Each row is a point. A path goes straight from each point to the next, and from the last back to the first. The post is the endless flat space through its rows: a point in 2 columns, a line in 3, a plane in 4, and so on, so that a path can go around it. How many times does the path go around the post? Going back the other way cancels.

Post:
[[ 0.11 -0.14  0.04]
 [-0.22  0.38 -0.38]]
Path, 24 rows:
[[-0.10  0.16 -0.74]
 [-0.22 -0.19 -0.12]
 [-0.22 -0.07  0.35]
 [-0.08  0.51 -0.04]
 [ 0.32  0.55 -0.30]
 [-0.48  0.70 -1.07]
 [-0.37 -0.09 -0.29]
 [-0.65  0.14 -0.15]
 [ 0.14  0.52  0.20]
 [-0.03  0.50 -0.40]
 [ 0.36  0.08 -0.50]
 [-0.43 -0.12 -0.72]
 [-0.32 -0.16  0.13]
 [-0.01  0.07  0.13]
 [-0.22 -0.02  0.19]
 [-0.29 -0.04  0.04]
 [-0.26  0.39  0.22]
 [ 0.39  0.38 -0.10]
 [ 0.24  0.79 -0.92]
 [-0.39  0.09 -0.85]
 [-0.87  0.11 -0.26]
 [-0.89  0.85 -0.24]
 [ 0.34  0.49  0.23]
 [ 0.71  0.00 -0.13]]
Times around: 4

Post:
[[ 0.39 -0.24 -0.19  0.52 -0.38  0.53 -0.89  0.29  0.26]
 [-0.03 -0.47 -0.05  0.12 -0.30 -0.26 -0.08 -0.43  0.46]
 [ 0.17 -0.25  0.57 -0.42  0.19 -0.17  0.22 -0.61 -0.23]
 [ 0.05  0.12  0.27  0.04 -0.65  0.51 -0.20 -0.07 -0.16]
 [ 0.24 -0.35  0.30 -0.85  0.06  0.10  0.42 -0.30  0.15]
 [ 0.10  0.26  0.17 -0.41 -0.29 -0.13  0.18  0.32 -0.26]
 [-0.07 -0.39 -0.18 -0.41  0.02 -0.21 -0.03 -0.54 -0.10]
 [ 0.09 -0.19  0.07  0.11 -0.75  0.19 -0.92  0.24  0.23]]
Path:
[[ 0.46 -0.25  0.40 -0.38  0.01  0.58  0.37  0.69  0.83]
 [ 0.42  0.35  0.51 -0.32  0.15  0.19 -0.26 -0.31 -0.17]
 [ 0.26 -0.13 -0.25  0.22 -0.93 -0.10 -0.57 -0.40  0.48]
 [ 0.46 -0.58  0.74 -0.17 -0.14 -0.28 -1.07  0.03  0.00]
 [-0.38 -0.36  0.11  0.40 -0.77 -0.13 -0.24 -0.51  0.27]
 [ 0.04 -0.42  0.95 -0.70  0.02  0.35 -0.28 -0.57  0.00]
 [-0.03 -0.07  0.71 -0.93 -0.07  0.30  0.38 -0.27  0.52]
 [-0.49  0.05  0.24 -0.22 -0.04 -0.49  0.47 -0.14  0.37]
 [ 0.65 -0.18  0.37 -0.65  0.05  0.33 -0.16 -0.30  0.25]
 [ 1.25 -0.82  0.41 -0.57  0.53  0.30 -0.44 -0.50  0.08]
 [ 0.49 -0.42  0.46 -0.12 -0.32  0.39 -0.19 -0.20 -0.50]
 [-0.18 -0.65  0.02 -0.21  0.51 -0.19 -0.34 -0.92 -0.35]
 [ 0.39  0.08  0.76  0.16  0.39  0.18 -0.64 -0.29 -0.49]
 [-0.11 -0.18  0.02 -0.54 -0.55 -0.36 -1.31 -0.47 -0.13]
 [-0.21  0.42 -0.06 -0.25 -0.49 -0.12 -0.12 -0.42 -0.10]
 [ 0.31 -0.14  0.39  0.27 -0.41  0.79 -0.08  0.07  0.48]
 [-0.17 -0.18 -0.05  0.44  0.00 -0.16 -0.77  0.18  0.46]
 [ 0.17  0.40 -0.21  0.03 -0.07 -0.26 -0.09 -0.05 -0.35]
 [ 0.40 -0.40 -0.08 -0.39 -0.80  0.37  0.39 -0.11  0.45]
 [-0.14  0.08  0.32  0.59 -1.12 -0.25  0.25  0.17  0.31]
 [ 0.03  0.02  0.48  0.60  0.27  0.45 -0.10 -0.02 -0.27]
 [ 0.42 -0.24  0.57  0.37  0.24  0.63 -0.28 -0.29  0.77]
 [ 0.37  0.88  0.55  0.23 -0.32  0.31 -0.44 -0.17 -0.78]
 [ 0.55 -0.53  0.33 -0.40 -0.34 -0.34 -0.19  0.06  0.32]
 [-0.30 -0.31 -0.60  0.18 -0.14 -0.54 -0.03 -0.32 -0.33]]
Times around: 4
